Each row of a before or after table is a point. The points were changed in one or more steps. Then noise was added and the rows were shuffled. The steps act on columns, c1 being the first. What was done? A step turns or swaps two columns, mirrors them in a line or flattens them onto one, adds a multiple of one to another, or multiplies or shifts one. Angles are multiples of 10 degrees, from the lower column toward the higher: turns from -170 to 170, lines from 10 to 170 but not 90. Use the fewest steps. Two steps may share a column if one is a turn and the other turns, adds or multiplies; they go together, in the order done. Otherwise the lowest column goes first.
In the rows, 128 means zero.

Before (8 x 3):
[[ 87 118 116]
 [210 156 145]
 [102  77  94]
 [108 146  92]
 [157 149 138]
 [230 198 170]
 [ 92 153  75]
 [171 160  82]]
After:
[[130 131 133]
 [127 127  81]
 [137 110 142]
 [115 151  95]
 [140  94  90]
 [114 141 172]
 [110 165  87]
 [117 139 122]]
Steps: flatten c1 and c2 onto the line at 120 degrees

Before (10 x 4):
[[125 115 132 118]
 [122  95 134   7]
 [ 93 108 122 158]
 [128 105 127 117]
 [105 108 149 151]
 [116 146 134 154]
 [ 94  97 154  92]
 [141 135 180 123]
 [ 91 162 117  77]
 [108 112 147 128]]
After, 10 rows:
[[156 161 104 114]
 [129 156  97 110]
 [130  12 121  71]
 [127 121 124 100]
 [131 124 121 114]
 [163  71 117 152]
 [132 135  97 115]
 [134 156 122 154]
 [140 101  88  89]
 [ 86 125 105 132]]
Steps: turn c1 and c3 by 140 degrees; mirror c2 and c4 in the line at 50 degrees

Before:
[[136 168 120  89 126  97]
 [164 145 138 158 101 136]
 [ 87 177 155 128  98 135]
 [129 123 193  82 102 160]
 [136 161 177 118  64  97]
 [ 91  87 210 201 164 191]
 [109 149 110  65  27 106]
 [122 132 171 142 142 144]
 [ 63  76 201 148 141 130]]
After (9 x 6):
[[ 98 136 108 124  27 186]
 [153 146 159 105 100 154]
 [ 91 141 122 145 128 159]
 [144 133 173 116 141 116]
 [ 93 128 196  88 104 138]
 [206 107 204  85 164  79]
 [116 141 183 158  64 142]
 [186 109 201 104 140 163]
 [126 137 139 143 102  82]]
Steps: turn c1 and c4 by -130 degrees; turn c4 and c6 by 120 degrees; multiply c2 by 0.4

Before (8 x 8):
[[154 147 155 167 183 112 144  85]
 [142 121  87 122 110 156  45 123]
 [147 123 120 157 185 130 131 160]
 [ 87  86 154 106 126 174  93 131]
 [181 174  85 174  85  57 150 106]
 [ 96 112  82 146 123 186  98 120]
 [164 113  32  80  49 105 142  62]
 [163 169 168 161 178 162 156 141]]
After, 8 rows:
[[140 150  84 104  93 157 109 184]
 [126  69 162  89 133  88  62 134]
 [139 137 121 100  64 123  86 116]
 [146 166 238 118 223 129  93 163]
 [115  86 116 162 133  67  54 127]
 [137 196 143  68 176 199 113 133]
 [174  99  78 119  81 167 117 131]
 [154 115 168 106 144 114   5 125]]
Steps: turn c1 and c6 by -30 degrees; turn c2 and c6 by 110 degrees; turn c3 and c4 by 150 degrees; turn c5 and c8 by 160 degrees; shift c7 by -40

Before:
[[ 80 176 155  79 128 134 182 138 184]
 [ 72 166 114  28 101 171 132 126 167]
 [173 129  76 167 130 175 144  93 123]
 [ 61 178 189  97 132 143 128  91 133]
 [125 152  74 177 166 125  91  95 148]
 [183 134 101 188 131 171  78 142 153]
 [ 59 141 180  93 112 150 136  85 160]
 [143 137  92 154 139 142 112 149  89]
 [180  80 101 167 203 133  91 113 136]
 [ 36 120 134 159 111 169 140 126 140]
 [ 99 107 136 162  84  98 122 102 136]]
After, 11 rows:
[[172 100 138 124  87 177  88  97 160]
 [190 155  87 187  79 161 125 139 171]
 [150 167 121 143 115 164 113 153  60]
 [166  57 128 184  93 156  58 115 143]
 [ 32 162  86  72 130 148 154 124 185]
 [165  73  91 175 144 189 131  91 127]
 [152 123  83  36 145 129 143 127 147]
 [100 124 104  63 127  72 123  93 136]
 [160  65 151 101 122 114 172 106 140]
 [ 89  77  97  62 141  72 145  85 175]
 [ 79 191 116  79 181 104 126 143 213]]
Steps: swap c1 and c4; add 1.5 times c8 to c2; mirror c3 and c6 in the line at 130 degrees; turn c5 and c7 by -90 degrees; multiply c9 by 1.6
